Each row of a before or after table is a point. One or more steps were done to the points. Then noise was added and the rows were shuffled. The steps act on columns, c1 being the first. What was done? A step turns or swaps two columns, mirrors them in a line or flattens them onto one, adds a multiple of one to another, or multiplies or shifts one. Angles are multiples of 10 degrees, from the lower column toward the higher: turns from -170 to 170, lines from 10 to 170 but not 90. Use the fewest steps. Two steps may share a column if one is a turn and the other turns, adds or multiplies; they go together, in the order done. Otherwise the lowest column goes first.
In the rows, zero is written as 128.

Before (8 x 3):
[[138 188 174]
 [149 181 141]
 [136 135 142]
 [102 184  92]
 [163 113 109]
 [111  97 101]
 [106 133 177]
 [120 104 120]]
After (8 x 3):
[[143  84 177]
 [104  97 116]
 [ 99 159 192]
 [118 154 110]
 [114 174 106]
 [160 127 120]
 [133 107 132]
 [135  57 166]]
Steps: turn c2 and c3 by 110 degrees; add -0.7 times c1 to c2

Before (8 x 6):
[[137 147 192 151 149 183]
 [130 113 135  89 149 112]
 [120 114 101 136  82  80]
 [178 145 102 121 131 127]
 [196 177 133 121  92  93]
 [124 158 155 104 134 176]
 [115  94 171 108 148 166]
 [146  94 109 107  76 106]]
After (8 x 6):
[[131 180 129 149 147 118]
 [103 125 115 108  81  82]
 [155 130 126 170 139 184]
 [ 98 121 178 149 133 131]
 [195  98 138 124 147 182]
 [112 169 146 119  78 112]
 [134 107 198 164  90  91]
 [172 176 114 123 154 173]]
Steps: swap c1 and c3; multiply c4 by 1.3; turn c2 and c4 by 130 degrees

Before (13 x 8):
[[170 115 154 141 116 167 145  97]
 [112 149 209 151 114 169 136  88]
 [114 128 133 121 117 124 121 101]
 [131 138 117 138 167 126  98 146]
 [127 117 139 114 116 167 159  89]
 [103 151 165 121 176 138 157 200]
 [139 160 124 121 120 169 147  84]
 [100 155 129 151  95 178  85  98]
 [110 130 121 155 161  92 100 129]
 [199 129 149  21 109 158 128 149]
 [121 141 127 131 156 158 156  98]
 [118 162 114 122 103 149 162 131]
 [183 184 114 120 122 170 134 104]]
After (13 x 8):
[[104 140 157 166 158 116 165  43]
 [ 86  71 137 129 101 141 208 132]
 [151 141 128  58 210 202 150 111]
 [ 72  68  84 111  92 138 129 117]
 [143 126 100 170 122  91 121 125]
 [131  26 134 118 131 198 115  74]
 [131 123  99 167 139 129 116 100]
 [ 99  88 155 154 139 142 127 134]
 [104  52 146 116 131 162 125 121]
 [121 111 120 115 128 115 133 149]
 [ 98 120 158 111 133 152 139 172]
 [105  79 163 103 120 133 114  82]
 [125 129 144 124 110 185 153 169]]
Steps: turn c1 and c6 by 50 degrees; multiply c2 by 2; turn c2 and c8 by -140 degrees; swap c3 and c7; turn c4 and c5 by -60 degrees

Before, 11 rows:
[[153 199 181 124  93 164  92 129 128 142 134]
 [ 98 171  85 143 158  64 107 154 138  98 182]
 [114 134 122  88 126 148  94  85 121  88 164]
 [ 89 141 100 169 153 129 136 176 100 132  92]
 [103 104 107 104 107  71 163 165  98 142 141]
 [ 74 196 189 114  99 127 158  95 133  71  94]
 [ 75 103 166 100 112 161  64 106 110 164 104]
 [156 121 157 159 163  96 140 113 148 119 175]
 [134 134 109 177 140 148 120 134 185 131 136]
 [105 107 154 140 132 115 117 165 128 119 189]
 [125 107 129 154  83 106  97 136  84 140 130]]
After (11 x 11):
[[159  80 154 103  86 162  80  78 125 109  77]
 [110 137  86 140  93  65 140 169 115 130 188]
 [136 108  84  90 116 152 109  62 147 146 150]
 [174 171 107 111  93 122 178 103 155 194  76]
 [116 138 169 169  82 131 147 165  91 148 141]
 [136 118  65 135 105 115 109 157 101 109 122]
 [116 122 125 176 128 154 133 221 176 122 153]
 [ 85 130  77 158 143  99 132 163 167 112 118]
 [168 102 133 159 144 106 101 118 107 116 130]
 [159 137 133 105 115  66 134  99  69 108 144]
 [150 141 108 126 166 160 143 124 122 113  82]]
Steps: turn c1 and c5 by 110 degrees; flatten c2 and c7 onto the line at 50 degrees; turn c10 and c11 by 150 degrees; turn c3 and c11 by -110 degrees; add 1 times c4 to c9; turn c8 and c9 by -60 degrees

Before, 11 rows:
[[116 113 145  97  97 106 114 104 117 146 126 131]
 [152 108  94 163 112  88 144 132 178 140 126  96]
 [184 145 118 119 194  81 108 138 155  68 123 111]
 [185  93 139 173 112  92 102 111 177 150 135 178]
 [120 150  62 108 188 151 189  63 145 136 129 103]
 [161 122 124 122 108 156  88 143 192 158 138 129]
 [ 92 111 156 161 114 152 102  74 107  85 115 159]
 [115 155 154 127 109 150 156 140 157 103 136 124]
 [143  75  78 160 107 116 177 121 102  86 159 126]
 [179 109  89 138  98 110 149  99 148  98 142 108]
 [ 89 139 102 140 122  64 143 111 198 104 182  86]]
After (11 x 12):
[[110  94 152 128 120 149 174 139  99 102 146 144]
 [122  94  67 107 192 151 212  53 127 135 106 157]
 [ 89  80  81 136 102  55 162  91  94 103 168 194]
 [143  22  69 154 106 112 199 124 150  81 142 118]
 [178  83 118 106 188  79 117 126 114  71 120 155]
 [146  50  91 169 101  84 163 114 103 136 118 176]
 [ 87  50 160 154 120 143 119  81 137  83 127  93]
 [163  62 118 127 108 155 105 141  76 159 136 157]
 [121  58 145  98  92 106 134 101 143 152 133 114]
 [190  55  93 132  94 113 170  93 128  95 125 160]
 [189  34 139 174 101  91 123 136  55 145 140 109]]
Steps: shift c2 by -60; turn c3 and c11 by 20 degrees; turn c4 and c10 by -10 degrees; add 0.3 times c6 to c5; shift c7 by 20; add 0.5 times c12 to c8; turn c9 and c12 by 150 degrees

Before (12 x 18):
[[122 148 111 124 113 131 142 130  80  94 125 123 109 136 134 109 125 123]
 [116 136 153 115 109 154 124 105 129 120 144 122 101 137 119 103 152 130]
 [140 139 108 139 116 100 155 104 122  99  87 119 120 124 131  98 113 128]
 [128 122 107 125 117 132 120 134 115 103 151 117 116 105 118  93 161 144]
 [143 134 110 126 130 143 178 120 141  93 120 131 126 130 134  94 137 156]
 [125 144 249 124 133 140 186 129 126 135 148 133 109 125 110 109 155 129]
 [132 141 104 144 117 146 124 103 109 140 144 125 112 123 137  93 153 126]
 [145 148 129 139 163 147 124  98 145 109 135 136 146 136 105  97 155 130]
 [137 144 135 146 110 146 139 123 142 136 155 123 122 137 106 126 153 134]
 [120 142 110 125 113 135 124 124 138 140 155 167 142 139 135 113 108 136]
 [126 144 118 153 152 149 126 124 128  94  86 116 111  70 133 145 154 157]
 [116 151 105 125 128 136 149 131 147 105 145 111 133 119 139  95 149 130]]
After (12 x 18):
[[138 131 109  76 120 154 152 104 120  98 109  92 130 115 130 100 148 136]
 [116 143 111 167 109 117 126 126 144 140 115 173 128 123 136 113 146 126]
 [115 133 103 150 129 124 147 134 141 102 152 135 117 106 142  93 108 123]
 [128 146 108 118 111 125 143 135  91  92 128 122 157 117 134 106 130 119]
 [117 106 102 162 119 128 120 128 108 104 151 140 137 125 117  90  94 137]
 [119 140 152 143 108 102 124 108 104 122 141 137 116 123 118 102  99 123]
 [130 132 102 170 119 115 124 101 102 140 144 138 138 113 138  93 100 130]
 [129 147 136 190 111 114 139 129 128 137 147 148 113 119 107 124  99 137]
 [124 138 246 151 133 120 185 131 113 139 137 147 119 114 114 107 100 126]
 [115 135 113 113 129 118 178 121 132  93 120 123 117 122 131  94 116 147]
 [103  89 115  90 155 115 126 111 117  97 110  87 121  86 134 142  99 140]
 [140 144 129 146 164 116 121 102 151 108 126 139 125 118 105  95  96 138]]
Steps: turn c1 and c18 by 50 degrees; multiply c18 by 0.7; turn c2 and c14 by -60 degrees; add 0.3 times c2 to c8; add 1.5 times c11 to c4; turn c11 and c12 by 50 degrees; turn c6 and c17 by -170 degrees; turn c9 and c13 by -60 degrees

Before (9 x 20):
[[145 158 127 114 100 197 118 134 134 124  91 114 154  91  77 106 114 149
  192 115]
 [ 81 104  55 174 131 131 168 147  48 138 158 136 135 152 140 129 198 157
   79 105]
 [ 70 105 119 122 116 145 145 118 142 152 106 148 124  99 102  86 106 109
  161  86]
 [117 158 107 149 178 112 123 160 183  82 120 120  55 140 142 138 158 163
  107 139]
 [144 183 142 137 154  95 117 155 190 128 107 150 104 153 130 148 127 121
   73 165]
 [108 164 156 102  92 160 115 140 149  98 133 114 133 127  92 106  95 130
  162  97]
 [123 112 146 112 116 139 139 170 149 100  94 155 118 148  89  98 100 161
  149 134]
 [159 137 134 156 194 129 168 112 145 109 112 121  65 167 160 164 135 119
  105  90]
 [ 88  83  76 181 144 108 111 156  74 155 119  96 107 156  90 117 169 169
   80 119]]
After:
[[146 153 141 114 133 198 139 149 132 148  98 111 154  94  76  95 102 144
  194  62]
 [ 73 100 106 142 138 145 135 104 146 184 101 150 122  98  99  95 106 109
  164  46]
 [116 155 130 128 136 113 108 169 182 110 130 119  61 137 146 132 195 161
  104 158]
 [123 120 145 135 150 139 143 122 150 127  99 158 116 146  89  92 112 161
  149 168]
 [109 161 171 112 139 166 147 146 152 133 124 117 134 135  88 115  80 131
  164  98]
 [146 178 135 115 145  98 119 115 188 157 130 146 109 154 130 125 146 122
   72 203]
 [157 136 136 167 158 124 105 123 147 141 141 127  66 168 157 137 189 112
  104 148]
 [ 87  80 123 121 110 110  74 219  80 181 122  95  99 158  87 118 178 172
   83 161]
 [ 78 104  66 172  65 133  89 172  47 166 141 135 138 151 140 143 174 158
   77 147]]
Steps: add -1.5 times c12 to c8; turn c3 and c8 by -30 degrees; turn c4 and c7 by -80 degrees; add 0.3 times c18 to c5; turn c5 and c17 by 60 degrees; shift c10 by 30; flatten c11 and c16 onto the line at 50 degrees; add 1.5 times c14 to c20

Before:
[[117 147 129 109 138 122  99  82 134 164 122 163 184 124 100 107 124 133
  169  93 153 170 114  67  78 118 151 184 115  77 140 124]
 [171 137 152 128  75 184 139 156 144  69  75 118 172 157 145 168 107 131
  160 111 153 103  90  98 134 116 103 111  94 102 150 137]
 [132 125 170 184 167 177  87 118  75  93  68  76 109 199 156 143 155 116
  147 186 131  82 168 101 155 143 154 168 178 150 116 185]
 [114 108 138  86 101 178 142 136 132 135 129 149 117 122 106 139  80 157
  114 141 132  94  78 158 148  98 151  96 154 128 142 148]
 [150  89 120 136 129 135 116  98 129 115 115  93 203 198 138 110 154 184
  132 168 109 181 168 130 110 107 150 173 118 142  83 138]
 [135 152  93 171 154 201 119 121 124 136  86 149 130 112 132 101  78 143
  170 154 129 101 126 109 165 136 102 128 146 128 140 102]
 [117 138 126  99 106 129 150 162 167 155 149 111 192 123 152 110 119 166
   99 126 150 126 165  84 147 151  89 148 119  73 127 115]
 [143 154  80  90  70 207 124 121 144 152 116 140 168 104 155  90 124  88
  155 108 132 126  76  76  95  92  95  98 175 111 112  99]
 [124 131 106 166 168 174 127 126 149  69 107 133 132 158 147 120 109  90
   73 118  96  83 164 119 131 135 106 124  89  92  69 103]]
After, 9 rows:
[[114 140 127  96 107 134 148 194 167 161 143 122 125 118 159 116 121 172
   97 119 139  86 158 146 156 150  88 149 121 227 128 112]
 [142 154  81  95  71 206 114 147 141 155 118 110 118 104 149  84 127  91
  154 108 124  81  74 151  90  84  93  99 177 173 115 100]
 [132 154  96 166 158 203 115 151 113 140  84 105 123 119 131 109  74 146
  167 156 126 114 124 162 165  57 107 132 138 126 137 104]
 [118 106 142  87 101 178 138 168 130 134 131  83 140 119 112 133  77 161
  116 140 126 165  73 143 148  37 153 100 154 121 147 154]
 [126 132 105 169 160 175 120 155 145  74 109 116 155 156 145 120 115  88
   68 122 118 133 164 176 128 105 102 122  91 172  72 101]
 [154  90 125 133 125 139 107 122 123 108 121 109  59 197 137 114 157 183
  133 170 121 108 171  80 109 163 156 176 112 165  89 143]
 [174 133 146 130  72 182 141 183 143  85  71  94 119 150 143 171 106 131
  157 115 168 103  85 167 132 104 102 120  98 182 143 139]
 [114 154 125 105 136 125  94 109 125 171 124 146 129 126 105 107 123 139
  171  91 142  58 110 107  83  98 161 185 116 220 145 124]
 [131 122 168 192 165 180  87 146  83  99  68 116 124 202 157 138 158 111
  144 186 142 114 172 180 159 202 158 170 177  94 126 190]]
Steps: shift c8 by 30; turn c10 and c21 by -20 degrees; add 1.5 times c17 to c26; turn c12 and c26 by -40 degrees; multiply c30 by 1.3; turn c13 and c30 by 140 degrees; turn c22 and c24 by -110 degrees
